Rows are points. Examples show where two turns around zero, p and q, send a point. Write where each new point lands after one turn and then the other. Backwards means that the second turn is done in reverse. Each puzzle has new turns, and all numbers are rounded.

Turn p:
[-0.203 0.098] => [-0.219 0.054]
[0.036 -0.131] => [0.062 -0.121]
[0.170 -0.092] => [0.185 -0.055]
[0.155 0.004] => [0.151 0.036]
[-0.158 0.120] => [-0.179 0.085]
Turn q:
[0.044 -0.085] => [-0.042 -0.086]
[-0.240 0.123] => [-0.044 0.266]
[-0.054 0.169] => [0.104 0.144]
[0.151 -0.065] => [0.038 -0.160]
[0.099 -0.141] => [-0.054 -0.164]
Where do these land?
q, then p: [0.278 0.021] => [0.222 -0.168]
q, then p backwards: [-0.067 0.195] => [0.149 0.142]
q, then p: [-0.108 -0.150] => [-0.180 -0.041]
p, then q: [-0.032 -0.092] => [-0.085 -0.048]
q, then p: [-0.071 0.025] => [-0.037 0.066]

Turn p:
[-0.056 0.013 0.190] => [-0.001 0.002 0.198]
[-0.122 -0.110 0.080] => [0.028 -0.147 0.105]
[-0.070 -0.098 -0.077] => [0.015 -0.129 -0.059]
[-0.041 0.233 -0.068] => [-0.218 0.106 -0.041]
[0.289 -0.039 -0.126] => [0.176 0.167 -0.205]
Turn q:
[-0.074 0.105 0.103] => [0.047 0.093 0.127]
[-0.117 -0.150 -0.023] => [-0.186 0.033 -0.030]
[0.072 -0.079 -0.259] => [-0.015 -0.049 -0.276]
[0.119 0.124 0.178] => [0.154 -0.078 0.177]
Where do these land?
q, then p backwards: [0.125 0.110 -0.105] => [0.103 -0.153 -0.068]
q, then p: [-0.068 -0.177 0.116] => [-0.059 -0.159 0.144]
q, then p: [-0.045 -0.230 0.031] => [-0.076 -0.216 0.060]
p, then q backwards: [-0.006 0.107 -0.197] => [-0.063 -0.127 -0.174]
q, then p backwards: [-0.006 0.190 0.155] => [0.088 -0.064 0.220]

Turn p:
[-0.061 -0.067 0.027 0.121] => [0.012 0.122 0.077 0.051]
[0.049 -0.137 -0.195 0.040] => [0.243 -0.006 0.028 0.027]
[-0.245 -0.114 0.045 -0.014] => [-0.038 0.132 -0.068 0.228]
[0.307 0.186 0.111 -0.137] => [-0.141 -0.286 0.052 -0.236]
[-0.050 0.132 0.012 -0.010] => [-0.077 0.038 -0.089 -0.071]
Turn q:
[-0.108 0.078 -0.334 -0.078] => [0.069 0.256 -0.247 -0.064]
[0.095 -0.176 0.080 0.045] => [-0.027 -0.215 -0.002 -0.037]
[-0.084 0.076 0.002 -0.068] => [-0.056 0.114 0.014 0.033]
[-0.100 0.042 0.096 -0.083] => [-0.125 0.064 0.062 0.065]
[-0.104 -0.048 0.069 0.241] => [0.087 -0.120 -0.022 0.231]
[0.301 0.028 0.087 -0.057] => [0.053 -0.099 0.194 -0.228]
Where do these land?
q, then p: [0.082 0.020 0.357 -0.228] => [-0.315 0.100 -0.021 0.277]
p, then q: [-0.045 0.094 -0.156 0.214] => [0.025 0.178 0.151 -0.160]
q, then p: [-0.119 -0.004 -0.123 -0.024] => [0.083 0.054 -0.093 -0.107]
q, then p: [-0.005 -0.094 0.058 0.056] => [0.061 0.035 0.062 0.081]
q, then p: [0.086 -0.016 -0.137 -0.018] => [0.057 -0.133 -0.070 -0.029]
